Every row gives one point. A path goes straight from each point to the next, and from the last back to the first. The post is the endless flat space through its rows: a point in 2 columns, a line in 3, a plane in 4, and so on, so that a path can go around it. Count how often the path circles the post. Going back the other way cancels.

Post (2 x 3):
[[-0.12  0.41  0.14]
 [ 0.02 -0.42  0.03]]
Path (12 x 3):
[[ 0.05  0.00  0.23]
 [ 0.32 -0.11  0.01]
 [ 0.15 -0.57 -0.57]
 [-0.64  0.09  0.06]
 [-0.11 -0.58  0.24]
 [ 0.06  0.26  0.62]
 [-0.04  0.55  0.46]
 [ 0.25 -0.01 -0.07]
 [ 0.20  0.73 -0.59]
 [-0.48 -0.78 -0.16]
 [-0.54 -0.41  0.39]
 [ 0.08 -0.50  0.25]]
Times around: 2

Post (7 x 8):
[[-0.14 -0.25  0.42 -0.08  0.08 -0.10  0.12 -0.15]
 [ 0.12  0.58  0.07  0.12 -0.27 -0.43  0.10 -0.21]
 [ 0.32  0.38 -0.39 -0.11 -0.15 -0.15  0.32  0.51]
 [-0.21  0.00  0.03  0.43  1.00  0.66  0.42  0.06]
 [-0.52  0.27 -0.41 -0.13 -0.55 -0.06 -0.01 -0.75]
 [-0.87 -0.05  0.55 -0.31 -0.34  0.50 -0.27 -0.17]
 [-0.01  0.00  0.30  0.01  0.28  0.04 -0.30 -0.05]]
Path (19 x 8):
[[-0.74 -0.30  0.58 -0.37 -0.15  0.03 -0.90  0.39]
 [-0.43 -0.03 -0.97 -0.36  0.52  0.21  1.06  0.29]
 [ 0.34  0.38  0.16 -0.42 -0.14 -0.14  0.39  0.28]
 [ 0.36 -0.26 -0.01 -0.07 -0.05 -0.22  0.26 -0.76]
 [ 0.00  0.34  0.08  0.34 -0.38  0.27 -0.15 -0.43]
 [ 0.51 -0.21 -0.18  0.18  0.04  0.09  0.21  0.06]
 [-0.82  0.03 -0.24  0.36 -0.32  0.63  0.32  0.07]
 [-1.00  0.69 -0.04  0.35 -0.23 -0.05 -0.04 -0.36]
 [-0.44 -0.22  0.05 -0.12  0.53  0.06  0.31 -0.12]
 [-0.19 -0.28  0.64 -0.81  0.06  0.26  0.35  0.21]
 [ 0.19  0.00 -0.08  0.09  0.35  0.29  0.45  0.06]
 [-0.18 -0.70  0.82 -0.20 -0.48  0.34  0.26  0.45]
 [-0.17 -0.12 -0.29 -0.11 -0.24  0.24  0.43  0.59]
 [-0.64  0.48 -0.03  0.39  0.23  0.15 -0.15 -0.45]
 [-0.44  0.15 -0.04 -0.61 -0.30 -0.28  0.09 -0.37]
 [ 0.40  0.41 -0.16 -0.41 -0.30 -0.48 -0.14  0.00]
 [ 0.54  0.73  0.66  0.10 -0.36  0.07  0.23  0.31]
 [ 0.06  0.49  0.14  0.18 -0.31 -0.06 -0.15 -0.31]
 [-0.04  0.64 -0.35  0.47 -0.15  0.17 -0.02  0.15]]
Times around: 3

Post (11 x 12):
[[-0.05  0.40 -0.09  0.08 -0.47 -0.39 -0.41  0.24 -0.07  0.13  0.35 -0.02]
 [-0.43 -0.13  0.46  0.12 -0.43 -0.09 -0.39  0.21  0.07 -0.13 -0.01 -0.01]
 [ 0.27  0.30  0.18 -0.56  0.48 -0.81  0.54 -0.14 -0.48 -0.20  0.25 -0.07]
 [ 0.91  0.03 -0.13 -0.46  0.36 -0.51  0.37 -0.09 -0.01 -0.09 -0.12  0.09]
 [ 0.62  0.33  0.24 -0.52  0.06 -0.64  0.48  0.25 -0.35  0.55  0.09  0.04]
 [-0.20  0.33  0.22  0.23 -0.27  0.55 -0.42  0.53 -0.09  0.02  0.25  0.52]
 [ 0.48  0.45  0.20  0.20  0.32 -0.56  0.59 -0.41 -0.09  0.37  0.11 -0.06]
 [ 0.02 -0.14  0.04  0.16  0.08 -0.18 -0.28  0.82  0.41  0.00  0.42 -0.32]
 [-0.81 -0.37 -0.14  0.02 -0.13  0.34 -0.46  0.37  0.25  0.25  0.15 -0.20]
 [-0.02  0.01  0.29 -0.06  0.12  0.22 -0.89  0.28  0.24  0.32  0.10 -0.32]
 [ 0.74  0.55  0.30 -0.45 -0.17 -0.13  0.82 -0.34 -0.05  0.08  0.25 -0.16]]
Path (25 x 12):
[[-0.22 -0.12  0.46 -0.24  0.46  0.17 -0.11  0.07  0.13 -0.39 -0.34  0.87]
 [-0.75  0.29  0.15  0.02 -0.20  0.41  0.54 -0.05  0.46  0.01  0.16 -0.12]
 [ 0.16  0.61 -0.12 -0.10 -0.39 -0.35  0.07  0.26 -0.23  0.35  0.30  0.04]
 [ 0.20 -0.29  0.00 -0.27  0.34 -0.61  0.26  0.59 -0.57 -0.33 -0.02  0.37]
 [ 0.04  0.48  0.55  0.38 -0.48 -0.24 -0.68 -0.44 -0.15  0.45  0.24 -0.09]
 [ 0.20  0.07  0.13 -0.06  0.13 -0.07 -0.45  0.72  0.41  0.33  0.72 -0.24]
 [ 0.29  0.47  0.28  0.02  0.01 -0.05 -0.05  0.20  0.61 -0.18  0.24 -0.13]
 [ 0.17  0.20  0.22 -0.59 -0.16 -0.38 -0.19 -0.21 -0.21  0.18 -0.29 -0.18]
 [ 0.42  0.39  0.36 -0.56  0.32  0.20 -0.23  0.16 -0.33 -0.45  0.24  0.03]
 [ 0.63 -0.43 -0.07 -0.62 -0.33 -0.63 -0.27  0.43  0.29 -0.35  0.53 -1.26]
 [-0.34 -0.48 -0.31 -0.16  0.00 -0.04 -0.26 -0.06 -0.31 -0.13  0.34  0.05]
 [ 0.74  0.19  0.56 -0.16 -0.26  0.12 -0.76  0.49  0.38  0.53  0.52 -0.23]
 [ 0.90  0.61  0.51 -0.44 -0.13  0.17 -0.07  0.41  0.76  0.44  0.50 -0.29]
 [ 0.59  0.62  0.31 -0.64  0.05 -0.42 -0.16  0.66 -0.11  0.24  0.01  0.03]
 [-0.41  0.38 -0.01 -0.46  0.39 -0.66 -0.21  0.35 -0.29  0.08  0.33 -0.19]
 [-0.38 -0.22 -0.41 -0.40  0.56 -0.72 -0.20  0.74 -0.06  0.05  0.17 -0.59]
 [ 0.08  0.55  0.45  0.10  0.08  0.13  0.00 -0.05 -0.20  0.41  0.40 -0.42]
 [ 0.88 -0.16  0.06  0.42  0.10  0.03  0.23  0.09  0.30 -0.14  0.25 -0.01]
 [-0.49  0.00  0.45 -0.48 -0.36  0.14  0.05  0.08  0.15  0.23  0.61 -0.18]
 [ 0.66  0.36  0.13 -0.18 -0.01  0.06  0.46  0.03  0.65 -0.10  0.08  0.21]
 [ 0.68  0.39 -0.02  0.19  0.11 -0.96  0.13  0.33 -0.09  0.00 -0.12  0.31]
 [ 0.31  0.19 -0.32 -0.26  0.04 -0.10 -0.17  0.32 -0.28  0.02 -0.16  0.07]
 [ 0.26  0.45  0.69  0.01 -0.46  1.14 -0.36  0.40  0.05  0.57  0.53 -0.21]
 [ 1.06 -0.13 -0.52 -0.56  0.35 -0.53  0.66  0.31 -0.16  0.27  0.47 -0.31]
 [ 0.40  0.22  0.13 -0.09  0.70 -0.29  0.12 -0.03 -0.02  0.14  0.47 -0.03]]
Times around: 4

Post (17 x 18):
[[ 0.22  0.21 -0.11 -0.07  0.20 -0.21 -0.33 -0.26  0.24 -0.03  0.12 -0.12
   0.11  0.64 -0.27  0.16 -0.38  0.22]
 [-0.65  0.29  0.07  0.14 -0.50 -0.04  0.34  0.02 -0.34 -1.13  0.20  0.02
   0.16  0.08 -0.08  0.51  0.11 -0.61]
 [-0.16 -0.34 -0.17  0.25  0.23  0.18 -0.07 -0.36 -0.33 -0.08  0.30 -0.03
   0.35 -0.24 -0.23  0.23  0.09  0.39]
 [ 0.10 -0.21  0.35 -0.40 -0.35  0.10 -0.58  0.12 -0.48  0.81 -0.05  0.18
   0.36 -0.47  0.23 -0.14 -0.28  0.19]
 [ 0.06  0.02  0.24  0.15  0.57  0.52  0.26 -0.10  0.49  0.16 -0.55  0.22
  -0.17  0.10 -0.17 -0.16  0.27  0.14]
 [-0.23 -0.23  0.13  0.11  0.29 -0.13  0.43  0.17  0.47 -0.05 -0.11  0.19
   0.34  0.16 -0.01  0.02 -0.07  0.08]
 [-0.23 -0.14 -0.40 -0.34  0.44  0.63 -0.09  0.26  0.09  0.34 -0.01 -0.24
  -1.19  0.14  0.30 -0.93  0.08  0.46]
 [ 0.16 -0.03  0.04  0.32  0.28  0.15  0.19  0.00  0.30 -0.03  0.33  0.69
  -0.02 -0.10 -0.21  0.00  0.06 -0.40]
 [ 0.36 -0.23 -0.07  0.12 -0.32 -0.50  0.25  0.21 -0.02  0.27 -0.13  0.20
   0.20 -0.13 -0.19  0.64  0.28 -0.24]
 [-0.09  0.00  0.06 -0.28  0.34  0.20 -0.32  0.32 -0.29  0.09 -0.56  0.64
   0.22  0.04 -0.44  0.42 -0.18 -0.10]
 [-0.15  0.49 -0.29  0.13 -0.21  0.23  0.36 -0.12 -0.24 -0.34 -0.08  0.37
   0.41  0.29 -0.20  0.18 -0.30  0.26]
 [-0.29  0.54 -0.63  0.53 -0.15  0.22  0.00 -0.04  0.39  0.08 -0.20 -0.45
   0.12  0.24 -0.38 -0.45  0.18  0.23]
 [ 0.04 -0.71  0.49 -0.17 -0.81 -1.12  0.03 -0.43 -0.20  0.76 -0.17  0.19
   0.89 -0.88 -0.44  0.22  0.64  0.04]
 [ 0.85 -0.12  0.08 -0.04  0.03 -0.23 -0.22  0.27 -0.06 -0.20 -0.60  0.20
  -0.23  0.15 -0.01 -0.25 -0.19  0.10]
 [ 0.04 -0.34 -0.17 -0.07 -0.04  0.16 -0.15 -0.04 -0.24  0.21 -0.66  0.49
  -0.10  0.00 -0.05 -0.06 -0.45 -0.24]
 [ 0.43  0.21 -0.59 -0.26  0.13 -0.20 -0.36 -0.29  0.08  0.00 -0.27  0.26
   0.33  0.36  0.28  0.17 -0.13  0.19]
 [ 0.40  0.14  0.02  0.13  0.34 -0.25  0.13 -0.32 -0.32  0.40 -0.04 -0.06
   0.53  0.26  0.02 -0.36  0.50 -0.26]]
Path (28 x 18):
[[-0.06 -0.07  0.18 -0.24  0.17 -0.16  0.28  0.22 -0.26 -0.27 -0.85 -0.37
   0.22 -0.28 -0.06  0.16  0.36 -0.16]
 [ 0.10  0.10 -0.07  0.23  0.18 -0.45 -0.33  0.03 -0.28  0.29 -0.72  0.19
  -0.09 -0.23 -0.32  0.04  0.46 -0.42]
 [-0.18  0.19  0.43 -0.23 -0.33 -0.55 -0.73  0.13 -0.01  0.88  0.40  0.17
   0.64  0.05  0.38 -0.04  0.23 -0.34]
 [ 0.21  0.60 -0.68  0.22 -0.05 -0.25  0.48 -0.12 -0.13 -0.21 -0.46  0.50
   0.85  0.20  0.37  0.17 -0.02  0.10]
 [ 0.12  0.32 -0.32  0.00  0.00  0.17  0.12 -0.02 -0.26 -0.15 -0.42  0.15
  -0.34 -0.14  0.00 -0.12 -0.18 -0.22]
 [-0.06  0.08  0.58 -0.29 -0.20 -0.25 -0.33  0.78  0.45  0.42 -0.48  0.28
   0.65  0.00 -0.45 -0.29 -0.52  0.19]
 [-0.35  0.63  0.64 -0.56  0.61  0.70 -0.56 -0.15 -0.42  0.26  0.32 -0.22
   0.27  0.24 -0.07 -0.33  0.10 -0.05]
 [-0.05 -1.15 -0.20 -0.47  0.77 -0.47 -0.12 -0.29 -0.26 -0.01  0.18  0.01
  -0.57 -0.52  0.42  0.04  0.09 -0.13]
 [ 0.19  0.06 -0.80  0.23  0.49  0.17 -0.68 -0.23  0.15  0.41 -0.35 -0.03
   0.08  0.34 -0.06  0.05 -0.63  0.77]
 [ 0.00  0.21 -0.35 -0.19 -0.38 -0.25 -0.85  0.12 -0.12  0.12 -0.10  0.39
  -0.01  0.22 -0.36 -0.25 -0.29 -0.13]
 [-0.17  0.48  0.25  0.00 -0.13  0.48  0.45  0.09  0.14 -0.17  0.01 -0.07
  -0.45  0.57 -0.47 -0.14 -0.05  0.17]
 [ 0.13 -0.22  0.30  0.20  0.06  0.52 -0.34  0.28 -0.56 -0.73 -0.11 -0.06
  -0.12  0.00 -0.58  0.67 -0.10 -0.46]
 [ 0.41 -0.33 -0.78  0.53 -0.40 -0.02  0.16  0.00  0.12  0.19 -0.33  0.79
  -0.16  0.02 -0.43  0.09  0.51 -0.30]
 [ 0.05  0.03 -0.07  0.38  0.35 -0.02 -0.12  0.20  0.36  0.25  0.37 -0.21
  -0.33  0.34  0.20 -0.48 -0.05  0.19]
 [ 0.16  0.01  0.27 -0.13  0.46 -0.02 -0.09  0.26 -0.53 -0.56 -0.30  0.17
  -0.19 -0.57 -0.01  0.21  0.77  0.11]
 [ 0.38  0.60  0.56 -0.31 -0.62 -0.26  0.01  1.42  0.00  0.36 -0.13  0.49
   0.14 -0.29 -0.32  0.90 -0.04 -0.63]
 [ 0.12 -0.45  0.19  0.34 -0.02  0.59  0.11 -0.22 -0.02 -0.52  0.04  0.09
  -0.99  0.09 -0.59 -1.27 -0.23 -0.22]
 [ 0.09 -0.43 -0.39  0.27 -0.17 -0.15  0.17  0.55  0.67  0.02 -0.01  0.69
   0.32  0.15 -0.05  0.77 -0.28  0.26]
 [-0.14 -0.19 -0.47  0.20 -0.26  0.09  0.35 -0.85  0.24 -0.73  0.27  0.21
   0.32  0.03  0.75  0.74  0.00  0.44]
 [-0.22  0.24 -0.41 -0.18  0.36 -0.70  0.31 -0.67 -0.06 -0.12  0.47 -0.12
   0.72  0.58  0.21  0.22 -0.30  0.46]
 [ 0.28  0.49 -0.24 -0.09 -0.02  0.15 -0.09  0.11  0.97  0.76  0.60  0.22
  -0.20  0.15 -0.08  0.29 -0.22  0.18]
 [-0.09 -0.47  0.33 -0.47 -0.12 -0.03 -0.61  0.06 -0.20 -0.64 -0.58  0.54
   0.43 -0.28 -0.81  0.04 -0.13  0.14]
 [ 0.83 -0.40  0.14 -0.16  0.54  1.10 -0.30 -0.24  0.52  0.02  0.44  0.37
  -0.86 -0.17  1.11 -1.17 -0.52  0.09]
 [ 0.48 -0.56 -0.22  0.31  0.12 -0.23 -0.07 -0.14  0.43  0.56  0.06 -0.09
   0.24 -0.51 -0.29  0.22  0.31  0.50]
 [ 0.49  0.37 -0.51  0.13 -0.08 -0.49 -0.31 -0.05  0.35 -0.19  0.57  0.26
  -0.34  0.16 -0.22 -0.34 -0.05  0.12]
 [ 0.03 -1.11  0.02 -0.06 -0.23 -0.52  0.01  0.04 -0.93  0.30 -1.16  0.59
   0.13 -0.26 -0.45  0.89  0.23 -0.17]
 [-0.55  0.36 -0.39 -0.22  0.27  0.72 -0.39 -0.10 -0.25 -0.41  0.12  0.58
  -0.53  0.18 -0.49 -0.14  0.56 -0.34]
 [-0.12 -0.37 -0.62 -0.03  0.08  0.15  0.21 -0.12  0.27  0.30 -0.38  0.58
   0.44  0.00  0.00 -0.44 -0.17 -0.17]]
Times around: 0
